Each point is reached from the start by the listed moves, each made 0, 1 or 2 times, or once backwards (-1), plus a little noise. Say if it took an odd or an even number of moves. Then give how often each move was made.

Moves:
(1): 0.250, 0.067, -0.095, 0.047, -0.058
(2): -0.095, 0.270, 0.017, 0.096, 0.039
Start: -0.241, -0.192, 0.128, -0.255, -0.044
Points:
0.257, -0.060, -0.052, -0.167, -0.163 -> even (2, 0)
0.068, 0.488, -0.025, 0.031, -0.082 -> even (2, 2)
0.159, 0.211, -0.048, -0.057, -0.123 -> odd (2, 1)

Moves:
(1): 0.222, -0.018, 0.056, -0.013, 0.080, -0.036, 0.076
(2): 0.016, 0.206, 0.087, -0.112, -0.009, 0.075, -0.083
(3): -0.002, -0.051, 0.179, 0.023, 0.063, 0.020, -0.081
(4): -0.002, 0.003, -0.057, 0.104, 0.054, 0.032, -0.023
(5): -0.053, 0.018, -0.056, -0.103, 0.157, 0.003, 0.010
(6): 0.037, -0.052, -0.059, -0.081, -0.052, 0.180, 0.108
Start: 0.014, 0.029, -0.052, -0.132, 0.006, -0.040, -0.139
Points:
0.053, 0.198, -0.325, -0.531, -0.013, 0.379, 0.088 -> odd (0, 1, -1, 0, 1, 2)
-0.179, 0.068, 0.046, -0.241, 0.202, 0.532, -0.273 -> odd (-1, 1, 2, 2, 1, 2)
-0.262, -0.275, -0.190, -0.456, 0.142, 0.277, 0.045 -> even (-1, -1, 1, -1, 2, 2)

Moves:
(1): 0.062, 0.095, 0.009, 0.030, -0.104, 0.070, -0.049, 0.076, -0.027, -0.090, -0.102, 0.044
(2): -0.012, 0.108, 0.037, 0.042, 0.100, -0.024, 0.019, 0.025, 0.010, 0.035, 0.027, -0.055
(3): 0.069, -0.090, 0.096, 0.142, 0.002, 0.069, -0.080, 0.008, -0.004, 0.043, -0.075, -0.046
(4): -0.056, -0.054, -0.028, 0.085, 0.029, -0.016, -0.025, 0.187, 0.083, -0.029, 0.004, -0.008
(5): -0.023, -0.025, -0.014, -0.038, 0.148, 0.002, -0.016, -0.060, -0.097, -0.022, -0.008, -0.083
(6): -0.033, 0.035, -0.024, -0.025, 0.064, 0.138, 0.029, 0.008, -0.005, 0.052, 0.031, 0.019
(7): -0.076, 0.040, -0.097, 0.126, -0.054, 0.037, 0.073, -0.064, 0.027, 0.060, -0.139, -0.046
(8): 0.005, -0.012, -0.003, 0.010, -0.003, -0.003, 0.067, 0.029, -0.061, 0.045, -0.023, 0.051
(9): 0.166, 0.025, -0.106, -0.073, -0.057, -0.012, 0.075, 0.161, 0.158, 0.060, -0.028, 0.063
Start: 0.103, -0.069, 0.082, -0.005, -0.022, -0.005, 0.121, 0.005, -0.020, -0.097, -0.003, 0.051
Points:
0.456, -0.026, 0.282, -0.019, 0.189, 0.345, -0.002, 0.070, 0.082, 0.114, 0.073, 0.017 -> odd (0, 1, 2, -1, 0, 2, -1, -1, 1)
-0.302, -0.045, -0.151, 0.101, -0.019, 0.045, 0.159, -0.411, -0.176, -0.172, -0.191, -0.130 -> odd (0, -1, -1, 0, 1, 0, 2, -1, -1)
0.147, 0.143, 0.156, -0.060, 0.313, 0.192, -0.126, 0.293, -0.162, -0.369, 0.002, -0.080 -> odd (2, 1, 0, 1, 2, 1, -1, -1, 0)
-0.292, 0.119, -0.229, 0.379, -0.342, 0.412, 0.298, 0.345, -0.049, -0.125, -0.378, 0.289 -> even (2, -1, -1, 2, -1, 2, 2, 2, -1)
-0.243, -0.238, -0.024, 0.092, 0.132, -0.082, 0.132, -0.726, -0.318, -0.091, -0.218, -0.316 -> even (-1, -1, 0, -1, 2, -1, 2, -1, -1)
-0.246, 0.039, 0.124, 0.596, 0.302, 0.092, 0.104, -0.100, -0.125, 0.027, -0.283, -0.351 -> even (0, 2, 1, 1, 1, 0, 2, 0, -1)
0.010, -0.272, -0.283, 0.327, -0.319, -0.154, 0.251, 0.326, 0.541, 0.010, -0.225, 0.036 -> even (-1, -1, 0, 2, -1, -1, 2, -1, 1)
